Every row gives one point. To make a cloud, some directions were put in groups of two or more. Within a group, all points are equally far from the middle, so they leave a hole (a ring in 2 directions, a hollow ball in 3). The other directions are filled evenly. Then the cloud was stretched, turned, moved and blurred a little. How many holes are there, and how many directions does each take, smallest first?

Cloud (14 x 2):
-0.032 0.000

0.047 -0.009

-0.040 -0.029

-0.035 -0.049

0.050 -0.026

-0.014 0.015

0.045 -0.046

0.026 -0.066

0.004 0.020

-0.003 -0.071

0.001 -0.072

0.044 -0.048

-0.033 -0.002

-0.033 -0.051
Holes: 1 (2)

Cloud:
0.003 -0.068 0.021

-0.011 -0.067 0.032

-0.005 -0.061 -0.030

-0.020 0.037 -0.050

0.008 0.045 -0.039

-0.058 -0.037 -0.047

0.031 -0.037 0.034

0.035 -0.040 -0.010

0.046 -0.008 0.018

0.037 0.010 -0.039

-0.032 0.052 0.014

-0.020 0.005 0.064

0.021 0.030 0.041

-0.021 0.027 -0.054

-0.068 0.027 -0.012

0.025 -0.051 0.018

0.026 -0.045 0.029

0.021 0.049 0.019

-0.036 -0.073 0.024

-0.074 0.016 -0.003

-0.073 -0.038 0.034
Holes: 1 (3)

Cloud:
-0.006 -0.035 0.053

0.001 0.000 -0.054

-0.010 0.053 -0.031

-0.026 0.048 -0.028

-0.034 0.015 -0.039

0.002 -0.046 0.040

-0.031 0.039 0.064

0.019 -0.018 0.065

0.061 -0.014 -0.025

0.054 0.014 0.055

0.019 0.072 0.000

0.010 -0.028 -0.047

0.055 0.042 -0.017

0.001 -0.031 -0.045

0.010 -0.019 -0.051

-0.033 -0.043 0.005

-0.048 0.030 0.052

0.061 -0.007 0.040

-0.029 -0.030 -0.031

0.004 0.054 0.065

-0.005 0.011 0.076

-0.047 0.031 0.052
Holes: 1 (3)

Cloud (31 x 4):
-0.016 0.067 -0.018 0.032

0.015 0.001 0.034 0.045

0.022 -0.009 0.024 0.054

0.015 0.071 -0.044 0.001

-0.052 -0.012 -0.032 0.038

-0.011 0.068 -0.009 -0.026

0.026 0.058 -0.042 0.034

-0.006 0.031 -0.059 0.050

0.026 -0.069 -0.061 0.033

0.043 -0.028 -0.004 0.059

0.006 0.001 0.048 0.017

0.071 -0.023 -0.009 0.020

-0.009 -0.007 0.037 -0.033

-0.017 0.036 -0.023 -0.052

-0.035 -0.068 -0.008 -0.005

-0.005 -0.025 0.002 -0.058

-0.010 0.001 -0.082 0.030

-0.002 -0.074 -0.018 0.048

0.010 -0.043 0.012 0.057

-0.020 -0.009 -0.082 -0.008

0.006 -0.059 -0.005 0.057

0.051 0.049 -0.016 0.024

-0.024 -0.070 -0.028 -0.025

-0.035 0.043 -0.022 -0.036

-0.025 0.009 0.003 -0.053

-0.008 -0.018 -0.019 0.071

0.034 -0.035 -0.078 -0.014

0.027 -0.044 -0.082 -0.004

-0.043 0.011 -0.001 -0.040

0.025 -0.037 -0.084 0.021

0.006 -0.045 -0.003 -0.053
Holes: 1 (4)

Cloud (27 x 4):
-0.006 -0.062 0.051 -0.015

0.052 -0.053 -0.020 -0.021

-0.027 -0.028 0.050 -0.040

0.023 -0.004 0.038 -0.051

-0.010 0.023 -0.015 -0.020

-0.024 0.062 -0.007 -0.013

-0.104 0.024 0.026 -0.043

-0.065 0.006 0.012 0.006

-0.018 0.032 0.025 -0.106

0.013 -0.014 0.068 0.005

0.018 -0.027 0.069 -0.054

0.019 0.038 -0.002 0.051

0.022 0.060 0.001 -0.029

0.000 -0.048 0.044 -0.010

0.054 -0.026 0.064 -0.024

-0.022 0.005 0.065 0.027

-0.035 -0.043 -0.010 -0.041

0.030 0.004 0.012 -0.025

0.011 -0.004 -0.003 0.034

-0.059 0.030 0.045 -0.050

-0.009 0.009 0.057 -0.073

-0.087 0.017 -0.004 -0.003

-0.062 -0.004 0.011 -0.060

-0.020 0.005 0.028 0.018

-0.039 0.046 0.035 0.004

0.028 0.064 -0.016 -0.022

-0.058 0.015 0.047 -0.036
Holes: 0

Cloud (56 x 6):
0.070 0.056 -0.001 0.024 0.051 0.052

-0.014 0.032 0.018 -0.004 0.031 -0.051

-0.066 -0.018 0.018 -0.004 -0.045 -0.041

0.018 0.006 -0.043 0.018 -0.020 0.019

-0.005 -0.014 -0.002 -0.041 0.061 -0.026

0.023 -0.052 -0.011 -0.015 -0.032 0.006

-0.036 0.012 0.028 0.036 0.020 -0.079

0.011 -0.045 -0.055 0.044 0.037 0.077

-0.044 -0.011 0.035 -0.019 0.016 0.029

-0.074 -0.012 0.008 0.011 -0.028 0.030

-0.034 -0.043 -0.004 0.015 0.070 -0.082

-0.052 -0.053 -0.016 0.038 0.067 -0.009

-0.028 0.038 0.058 0.006 0.063 0.022

-0.059 0.039 -0.012 0.053 0.045 0.046

0.017 0.036 0.013 0.054 0.070 0.006

-0.037 0.035 -0.040 0.051 -0.037 0.055

0.023 0.065 0.028 -0.033 0.027 0.056

0.033 0.045 0.047 -0.017 0.013 -0.032

-0.006 -0.006 -0.093 0.002 -0.028 -0.001

0.045 0.048 0.022 -0.045 -0.029 0.051

-0.042 -0.044 0.014 -0.044 -0.006 -0.020

-0.006 0.030 0.015 0.047 0.025 -0.022

0.002 0.037 -0.019 0.038 0.085 -0.017

0.030 -0.001 0.039 -0.033 0.051 -0.003

-0.022 -0.002 -0.028 0.033 0.071 -0.060

-0.070 -0.033 -0.085 -0.017 0.021 0.000

0.007 -0.019 0.019 -0.020 -0.018 0.055

0.004 -0.015 -0.042 -0.027 -0.056 0.025

0.019 -0.021 -0.008 -0.077 -0.033 -0.081

0.023 0.020 -0.012 -0.025 -0.016 -0.062

-0.006 -0.004 0.025 -0.032 -0.036 -0.015

-0.019 0.004 -0.005 0.063 -0.054 0.018

-0.084 -0.026 -0.047 -0.035 -0.060 -0.015

0.054 -0.014 -0.053 0.005 0.039 -0.013

0.010 0.010 0.006 0.034 0.037 0.001

0.034 0.047 -0.075 -0.020 -0.006 -0.018

-0.042 0.066 -0.024 -0.022 0.036 0.014

-0.051 0.003 -0.005 -0.049 0.003 0.002

-0.052 0.034 0.025 0.035 0.011 -0.026

-0.036 0.047 -0.058 0.008 0.078 -0.003

0.026 -0.071 -0.072 -0.023 0.027 0.056

-0.015 -0.046 0.025 -0.042 -0.047 0.024

-0.011 0.009 -0.031 -0.017 0.010 0.036

-0.048 0.040 -0.042 0.023 0.097 0.027

0.016 -0.004 -0.045 -0.059 0.037 0.069

-0.072 0.055 -0.006 -0.010 0.039 0.033

-0.034 -0.033 -0.052 -0.006 0.101 -0.036

0.019 -0.083 0.022 0.023 0.016 -0.026

0.048 -0.062 -0.057 -0.024 -0.024 0.004

-0.053 0.022 -0.021 -0.012 0.066 0.016

-0.034 0.053 -0.035 0.009 0.076 0.022

0.021 0.042 0.029 -0.011 0.005 0.051

-0.016 0.075 -0.024 0.011 0.062 0.051

-0.011 0.012 -0.047 0.000 -0.020 0.065

0.031 -0.001 0.033 -0.026 -0.044 0.021

-0.009 -0.011 -0.019 0.016 -0.021 0.036
Holes: 0
